Each row of a before or after table is a point. One or more steps were done to the points. Then noise was added and the rows were shuffled. The steps act on how far a point lies along the listed directions, d1 being the first. Name the steps. A step turns or swaps two directions, mirrors them in a line or flattens them onto one, adds a multiple of one to another, or multiplies one. Angles are multiples of 10 degrees, from the lower direction toward the higher: turns from -170 to 170, lines from 10 to 170 but not 90. Use the fewest steps. Two steps may share a direction if one is a turn and the other turns, adds or multiplies; they go together, in the order done. Otherwise the lowest direction goes first.

Directions:
(1): 0,48,-6
(2): 39,-4,-28
Before (9 x 3):
12,8,-14
21,24,-20
-33,-43,26
13,24,-10
18,14,-41
2,-22,16
22,12,-2
-11,-32,-13
-8,-9,12
After (9 x 3):
-59,-40,44
-11,-21,26
29,11,-7
29,13,-50
-27,-30,0
18,7,-17
36,22,-31
27,22,-20
-14,-8,17
Steps: add 0.7 times d1 to d2

Directions:
(1): -41,36,-23,2,25,11,34,30
(2): 35,-34,7,-15,28,-13,44,27
Before:
0,-4,-1,11,-6,-1,-9,-4
-4,1,-6,-3,8,0,9,10
8,-5,-1,-4,-6,-1,-6,-4
25,-27,3,-7,9,-13,27,14
-2,-1,3,-3,7,3,14,9
-36,27,-6,3,14,8,21,15
3,-4,4,-1,-8,-1,-2,-9
3,-1,-2,-5,5,-1,9,7
-3,-4,1,3,-4,0,-9,-2
-5,6,-4,1,2,3,8,5
4,-2,5,1,-6,2,-13,-8
4,-13,-2,1,2,-8,3,0
14,-15,4,3,3,-2,2,-4
After (13 x 8):
6,-16,-2,0,4,-9,7,3
0,-7,2,2,-2,-1,-4,1
21,-21,5,0,8,-4,11,1
14,-11,1,-6,-2,-2,1,-1
29,-31,4,-9,12,-14,31,17
1,2,-2,-4,2,0,5,5
-7,4,1,-2,3,5,8,5
-11,8,-7,0,2,2,1,5
11,-8,7,-3,-1,0,-5,-3
-58,50,-10,13,-5,16,-8,-3
-11,10,-6,5,-2,5,1,1
4,-7,0,10,-3,-2,-4,-2
8,-9,6,-4,-5,-3,4,-5
Steps: add -1 times d1 to d2

Directions:
(1): 11,24,43,28,-35,16,-31,-2,-4,1,-6,-28
(2): -10,-9,19,-8,7,25,-12,20,-3,-60,-16,29
Before, 9 rows:
-10,-21,-46,-35,51,-8,36,14,7,-19,1,36
-1,-24,-41,-29,25,-6,20,11,8,-3,0,37
0,17,26,19,-41,18,-3,12,-2,-1,-10,-20
-17,-29,-44,-27,26,-6,35,11,6,1,9,8
6,22,17,-4,-12,14,-21,-4,-1,-13,-21,3
6,9,38,19,-14,17,-27,-1,1,-15,1,-15
27,36,33,26,-36,8,-29,-1,-2,-2,-6,-22
1,-14,-5,-16,1,5,7,11,2,-27,-5,16
-7,0,4,-10,0,13,-11,14,-3,-36,-4,27
After:
10,27,15,0,-18,10,-18,-9,0,6,-17,-7
10,11,28,24,-16,5,-23,-11,0,12,10,-27
-14,-16,-15,-27,41,17,15,24,5,-59,-15,45
4,-4,10,-6,-10,11,-5,13,2,-29,-9,9
-23,-32,-27,-24,21,13,22,22,0,-35,-1,17
-4,-20,-19,-26,17,11,3,24,6,-34,-9,45
30,38,12,23,-33,-13,-11,-16,5,33,5,-34
3,15,13,19,-42,4,3,3,0,30,0,-28
0,13,19,0,-13,21,-23,13,-2,-31,-5,16
Steps: turn d1 and d2 by -40 degrees

Directions:
(1): -16,48,-45,-10,-14,-20,-10,10,8,6,-9,16,-29,-44,33,28,1,-19,0,41
(2): -26,-3,-16,-14,-16,10,2,-45,-24,2,-8,39,-5,-10,-38,16,-60,-22,6,-31
Before:
-1,17,-11,-2,-5,-9,-1,13,15,-5,-6,0,-10,-15,16,11,14,-5,0,17
-11,14,-16,-8,-5,-6,-3,-2,-2,5,-11,11,-7,-10,-3,11,-8,-5,-4,3
-4,-5,-1,-1,-2,6,-1,-16,-10,3,-4,6,4,0,-14,-1,-15,-3,1,-15
-1,-6,-4,0,0,2,-1,-8,-6,0,-2,7,-4,-5,-3,3,-10,2,4,-5
-7,11,-14,-4,-2,-1,1,-8,-3,3,-5,4,-8,-14,-12,-1,-16,-5,5,0
-15,-6,-4,-8,-8,2,-2,-16,-2,2,-3,14,-3,-3,-17,7,-23,-11,-3,-14
9,-10,14,9,9,1,0,11,-4,1,8,-11,12,15,-5,-5,13,6,-1,-8
8,-30,35,7,9,10,8,-3,-3,-2,0,-12,20,27,-19,-18,1,20,-5,-26
-10,-7,0,-1,-9,2,-5,-19,-12,4,4,9,-4,-7,-14,5,-20,-7,4,-11
-8,-1,3,4,-1,-1,0,-11,-5,-10,0,7,8,3,-9,-1,-10,-3,3,-10
11,-18,21,3,10,1,8,18,8,-5,9,-18,11,19,10,-20,18,13,-4,3
4,-6,3,1,6,1,13,7,3,2,-7,-6,2,3,-1,-1,9,1,4,2
2,6,-10,-6,-4,-3,2,5,6,-4,-4,6,-8,-8,6,5,1,-9,-4,9
7,-9,16,8,8,1,5,7,2,-1,7,-8,10,10,-1,-14,8,2,1,-9
After, 14 rows:
20,-8,21,16,16,-3,0,28,5,1,12,-27,14,20,10,-12,38,16,-4,5
-14,9,-17,-6,-5,1,2,-17,-9,4,-6,13,-10,-17,-21,2,-30,-9,6,-7
34,-26,50,21,25,1,7,41,21,-5,7,-50,26,35,17,-32,61,41,-10,5
-15,14,-18,-9,-13,-4,-1,-10,1,-4,-10,21,-13,-18,-5,19,-18,-17,4,0
-9,-8,2,0,-8,1,-4,-17,-10,5,5,7,-4,-6,-12,4,-17,-7,4,-10
-21,13,-22,-13,-11,-3,-2,-19,-11,5,-13,26,-10,-14,-19,16,-32,-14,-2,-9
-3,-2,5,5,1,-2,1,-3,0,-11,0,1,9,4,-4,-4,-1,1,2,-5
1,-4,2,1,1,5,-1,-7,-5,3,-2,-1,5,2,-8,-4,-5,0,0,-10
-15,-6,-3,-8,-7,1,-2,-15,-2,1,-3,13,-3,-3,-16,5,-21,-10,-3,-13
23,-16,29,9,16,-5,8,39,19,-7,13,-36,14,24,28,-28,45,24,-7,17
17,-7,22,14,13,-2,4,24,11,-2,10,-23,13,14,13,-20,31,10,-1,3
-5,5,-15,-11,-9,0,3,-9,-1,-3,-6,19,-10,-10,-6,9,-17,-16,-2,0
0,-5,-4,2,-1,2,-2,-8,-6,1,-3,7,-4,-5,-2,2,-10,2,4,-4
7,-6,4,1,7,0,12,11,6,2,-6,-10,3,4,2,-3,15,4,3,5
Steps: add 1.5 times d1 to d2
